Every row gives one point. Each copy is the shape, with its points in the same order, turned, moved and blurred by noise. Is it also mirrored, or only turned?
(in the rows, 128 means zero)

Shape (6 x 2)
[[148 137]
 [129  57]
 [ 93 119]
 [121 114]
 [161 155]
 [209 166]]
Copy 1 (6 x 2)
[[118 124]
 [ 93  43]
 [154  80]
 [127  85]
 [109 145]
 [ 73 180]]
Copy 1 is: mirrored
Copy 2 (6 x 2)
[[109 143]
 [176  79]
 [159 157]
 [142 134]
 [ 92 146]
 [ 45 115]]
Copy 2 is: mirrored
Copy 3 (6 x 2)
[[117 146]
 [170  83]
 [101  96]
 [120 110]
 [124 173]
 [147 214]]
Copy 3 is: only turned

Shape (10 x 4)
[[128 161 106 196]
 [ 83 162 133 135]
 [132 167  81 154]
 [101 119 165 175]
 [159 130  73 166]
 [116  96 174  46]
 [212 170 106  99]
 [ 99 167 156 132]
 [145  99  86 111]
 [125 183 129  91]]
Copy 1 (10 x 4)
[[ 95 125 147 212]
 [100  84 100 162]
 [133 134 123 201]
 [ 64  81 162 151]
 [144 148 167 192]
 [126  99 114  45]
 [140 213 116 138]
 [ 80 101  98 147]
 [168 130 161 134]
 [123 134  74 134]]
Copy 1 is: only turned
Copy 2 (10 x 4)
[[176 102  80 181]
 [130 120 135 189]
 [129 118  59 166]
 [182 117 146 150]
 [148 137  52 130]
 [ 79 138 189  92]
 [ 77  72  60 102]
 [124 104 147 175]
 [115 162  93 112]
 [ 76 104 116 156]]
Copy 2 is: mirrored
Copy 3 (10 x 4)
[[ 87 168 109 185]
 [100 127 175 156]
 [111 182 127 142]
 [ 95  94 126 188]
 [130 170  73 147]
 [134  46 156  71]
 [ 79 163  77  61]
 [ 77 111 167 143]
 [155 135 104 108]
 [ 85 144 155  92]]
Copy 3 is: mirrored
Copy 4 (10 x 4)
[[ 84  94 113 171]
 [132  80 122 109]
 [128  95  89 174]
 [ 90 119 157 110]
 [117 140  89 189]
 [215 150 162  78]
 [199 122 135 217]
 [137  76 147 118]
 [161 166  96 147]
 [188  76 125 142]]
Copy 4 is: mirrored

Shape (13 x 8)
[[125  94 143 129 111 118 124 154]
 [116 124 106 143 137 149 129 131]
 [131 135 140 145 142 119 120 128]
 [134  83 113 127 138 120 111 146]
 [170 140 106 143 137 157 112 151]
 [129 129 125 119 143 114 123 138]
 [175 126 107  34  92 207  99 125]
 [120 139 117 142 112 115  97 148]
 [132 132  96 113 121 127 132 141]
 [140  95 149 123  84 126 131 151]
 [140 121 138 142 123 120 116 154]
 [134 143 107 134 138 122 133 154]
 [160 123  94 117 133 132 119  97]]
Copy 1 (13 x 8)
[[136  96 125 107 127 103 145 122]
 [116 122 105 118 151 146 121 134]
 [107 129 135 139 139 116 130 136]
 [139  92  95 136 138 103 131 125]
 [131 105 122 158 127 167 125 149]
 [130 122 133 132 149 111 121 147]
 [249 121 143 132 138 185  89 114]
 [117 108 132 113 115 117 104 149]
 [149 119 115 115 140 131 120 163]
 [155 107 132 102 106 115 160 122]
 [123 104 135 128 124 119 137 137]
 [122 111 122 128 146 132 130 169]
 [156 148  98 151 129 128 110 141]]
Copy 1 is: only turned
Copy 2 (13 x 8)
[[112 170 144 103 143 103 127 134]
 [111 139 121 132 147 137 118 102]
 [117 133 139 121 138 137 156 138]
 [128 163 137 135 169 116 118 135]
 [137 163  88 123 138 160 134 128]
 [115 130 119 123 146 118 141 138]
 [168 134  62  86 104 134  26 146]
 [ 97 159 127 139 120 135 137 144]
 [115 141 100 135 136 111 117 125]
 [130 180 136  96 119  97 124 128]
 [112 163 125 111 137 126 142 143]
 [103 142 101 126 146 124 146 120]
 [159 124 110 155 133 131 117 125]]
Copy 2 is: mirrored
Copy 3 (13 x 8)
[[132  97 129 142 134 158 123 126]
 [133 125 159 142 133 103 131 132]
 [148 139 118 149 132 124 135 142]
 [141 116 140 141 141 139 107  94]
 [154 151 164 128  89 116 115 130]
 [136 142 129 137 146 131 113 135]
 [ 80 173 191  44  96 160 129 100]
 [117 122 117 146 111 116 107 136]
 [125 129 151 114 139 119  99 139]
 [133  88 131 118 120 169 130 131]
 [144 122 128 147 116 143 118 136]
 [140 136 146 139 131 116  98 151]
 [149 145 137  91 133  99 124 111]]
Copy 3 is: mirrored
